Each row is a point. The last column is the point's height on a tilted bowl or saddle (a function of degree 2), plus a little noise. Along how many of its main directions does it bend up, bend down or stay straight?

Points (10 x 3):
[[  8  16  15]
 [ -4   8  15]
 [ -3 -31  43]
 [ -3  13  20]
 [-22  22  48]
 [ 12   7   4]
 [ -5 -30  37]
 [-19  -7   3]
 [-60  12 -12]
 [ -5  21  35]]
Directions: 1 up, 1 down, 0 straight

Points (18 x 4):
[[ -1 -18 -12  36]
 [ 12 -20  25  16]
 [-28  32  -4   4]
 [-59   8  22 -42]
 [  7 -41  14  15]
 [ 18  36 -26  -4]
 [-14 -26  22  16]
 [  6 -23 -26  20]
 [ 19  -9  -5  36]
 [ 16   0 -60 -44]
 [ -6 -33 -15  13]
 [ -7   3 -26  28]
 [  8  14 -59 -37]
 [ -1  29 -25  14]
 [-24 -13  14  26]
 [-17 -51 -21 -37]
 [ 21  -7  -9  35]
 [ 23   5 -24  24]]
Directions: 0 up, 3 down, 0 straight

Points (25 x 5):
[[-22   1 -49  10   2]
 [  1  35 -23 -16  16]
 [ 13 -16  45  -2   7]
 [-26 -10   5  -5  -2]
 [  4  -7   8  26   2]
 [-18 -39  31 -16   5]
 [ 24  -5  13 -25  11]
 [ -6   2  -4 -32   6]
 [ 29  37 -15 -20  37]
 [-60 -40  -9  14  23]
 [ 16 -20 -18   2  -2]
 [-28   7 -33  -3  -4]
 [ 51  -6 -15   2  12]
 [ 51  45  16  16  60]
 [ 21  10  23  34  17]
 [  9 -20  32  18   1]
 [ 14  40 -16  -7  26]
 [-29 -11 -14   2  -4]
 [ 31   0   7  29   9]
 [ 22 -11 -25 -34  12]
 [-41  13  -2 -15   0]
 [-47 -14   0 -21   1]
 [ 20 -43 -19   1   2]
 [-53  21  -1  -1   3]
 [ -7  -8  -1  -6  -3]]
Directions: 3 up, 0 down, 1 straight

Points (44 x 7):
[[ 16  12  26 -12 -33 -10 -17]
 [  5   4 -15  14 -26  -7  -3]
 [ 42  27 -37 -25 -34   4 -32]
 [ 42   0  39  16  11 -33 -40]
 [  1 -32  -1 -30 -24 -39 -18]
 [ 11   0  14  39   5 -16 -11]
 [-28  21  -9  11  20 -30  -4]
 [  8  20  15  38  30  -9 -11]
 [-43  38  31 -19 -17  12  -8]
 [  6   8  -5  25 -27 -16  -7]
 [ -3   4 -18 -10  -1 -35  -8]
 [ -4 -20  23  -6  -8 -42 -20]
 [-17  12   7 -23  13 -14  -5]
 [ 56   8  -9 -24  26 -51 -60]
 [ -1 -33  -4  -4  17 -24  -8]
 [-22 -19  15 -12  -6  26  -5]
 [-28   9  29  45  22  21 -14]
 [-11 -31   4  27   2   2  -4]
 [-18 -30 -17 -32 -25 -32 -14]
 [ -1   8  19 -12  44 -47 -33]
 [-19 -36 -23  -1  36  29 -10]
 [ 11  -2  -4  42 -14  19 -12]
 [ 56  18 -34  -2  24  32 -41]
 [ 33  -7  18 -32 -25  14 -24]
 [  1 -25 -14  17 -20  -1  -1]
 [-12  -1 -16   1   8  18   2]
 [ -1   4  21   2  15 -26  -9]
 [ 15   1  38   9 -28 -37 -27]
 [ 25  -1 -33  -8 -29   1  -9]
 [  9  20  12  -8  18  35 -13]
 [ 34  -9  15  32 -43  35 -36]
 [  0  -3  -2  16  20   8  -1]
 [ 22   0  31 -39 -24 -36 -39]
 [  5   6 -47 -23 -28 -17 -12]
 [-32 -18 -17  49  -9  25 -22]
 [ -1  19 -12  36  10  -3  -3]
 [-32   4   2  -9 -19  22  -3]
 [  7 -16 -12  55 -12  34 -24]
 [ 28  20   5  24 -44  46 -38]
 [ 31  -4   3 -19  32  41 -28]
 [-12  20 -21   3 -11   8   1]
 [-13 -12   3 -60   9   3 -21]
 [ -3  25  -6   5  23  44 -11]
 [  4  -6 -25 -25   5  -5  -3]]
Directions: 0 up, 5 down, 1 straight
